Each row is a point. Two turns around zero, p and q, are shown by what they do to some points. Where does a point land after both, in the order given? Backwards means that the second turn is done in reverse. Each puzzle has new turns, and all numbers are rounded.

Turn p:
[-1.26  1.31] => [-1.15  1.40]
[ 2.17 -0.97] => [ 2.09 -1.14]
[ 0.58 -1.25] => [ 0.48 -1.29]
[-1.48  0.90] => [-1.41  1.01]
Turn q:
[1.81 1.57] => [-0.37  2.37]
[-0.90  0.16] => [-0.61 -0.68]
[-0.90 -1.73] => [ 0.99 -1.68]
Where do these land?
q, then p backwards: [-0.35  1.28] => [-1.30  0.28]
p, then q: [0.77 1.24] => [-0.54  1.36]
p, then q backwards: [-0.42 -2.52] => [-2.43 -0.79]

Turn p:
[ 1.55 -1.11 -0.51] => [-0.59  1.16 -1.48]
[ 1.52  1.07 -1.18] => [-1.78  1.21  0.46]
[-1.46  0.18  0.79] => [ 1.07 -1.11  0.64]
[0.03 1.54 2.21] => [1.64 0.91 1.94]
[-1.64 -1.68 -1.30] => [-0.33 -2.17 -1.55]
Turn q:
[-1.09  1.77 -1.91] => [-0.84  1.94  1.88]
[-1.24  1.48 -0.40] => [-1.46  1.10  0.74]
[ 1.91 -1.41  2.29] => [ 0.79 -2.83 -1.50]
[-0.70 -0.07 -0.11] => [-0.24  0.61 -0.28]
[ 0.68  0.38 -1.05] => [0.59 0.13 1.16]
[ 0.43 -2.16  1.19] => [ 1.16 -0.94 -2.01]
Where do these land?
q, then p: [0.86 0.07 0.66] => [ 0.30 -0.10 -1.04]
p, then q: [0.86 1.67 2.89] => [-1.42 -2.98  1.00]
q, then p: [-2.09 -1.18 -1.22] => [-1.69  0.43  2.05]
q, then p: [-0.71  0.44 -1.31] => [0.35 0.41 1.46]
q, then p: [ 1.09 -1.00 -1.02] => [-0.10  1.75 -0.39]

Turn p:
[ 0.89 -1.04 -3.25  0.78] => [ 2.03  1.01  2.01 -1.97]
[ 0.44 -1.08  1.20  0.78] => [ 0.15 -0.97  0.77  1.36]
[-2.24  1.15  1.16  0.55] => [-2.81  0.00 -0.26  0.16]
[ 0.94  2.15  0.41 -2.13] => [ 0.36 -0.16 -3.10 -0.65]
[ 0.07 -0.13 -1.02  1.14] => [ 0.14 -0.15  1.21 -0.93]
[-0.10 -1.05  1.50 -1.11] => [ 0.12  0.27 -0.63  2.03]
Turn q:
[ 0.96  0.33 -1.04 -0.53] => [ 0.81  0.84 -0.77  0.66]
[ 0.50  0.21 -0.74  1.30] => [1.19 0.08 0.94 0.49]
[-0.68  1.08 -0.91  0.09] => [-0.08  1.41  0.68  0.03]
[-0.37 -0.96  4.57 -1.10] => [-1.80 -2.93 -1.41 -3.05]
[-0.41 -0.66 -1.87  0.23] => [-0.12  0.60  0.55  1.86]
Where do these land?
q, then p: [2.89 0.95 1.21 1.50] => [ 3.43 -0.51 -0.86  0.49]
p, then q: [-1.76 -0.71 -1.68 -0.09] => [-0.34  1.17 -0.11 -2.22]
q, then p: [-1.31  0.49 -0.96 -1.37] => [-1.79  0.22 -0.33 -1.18]
q, then p backwards: [-0.68 -1.28 -0.57 -1.25] => [-1.04  0.28  1.63 -0.40]
p, then q backwards: [0.86 0.55 2.00 1.22] => [ 0.10 -2.38  0.86  0.36]
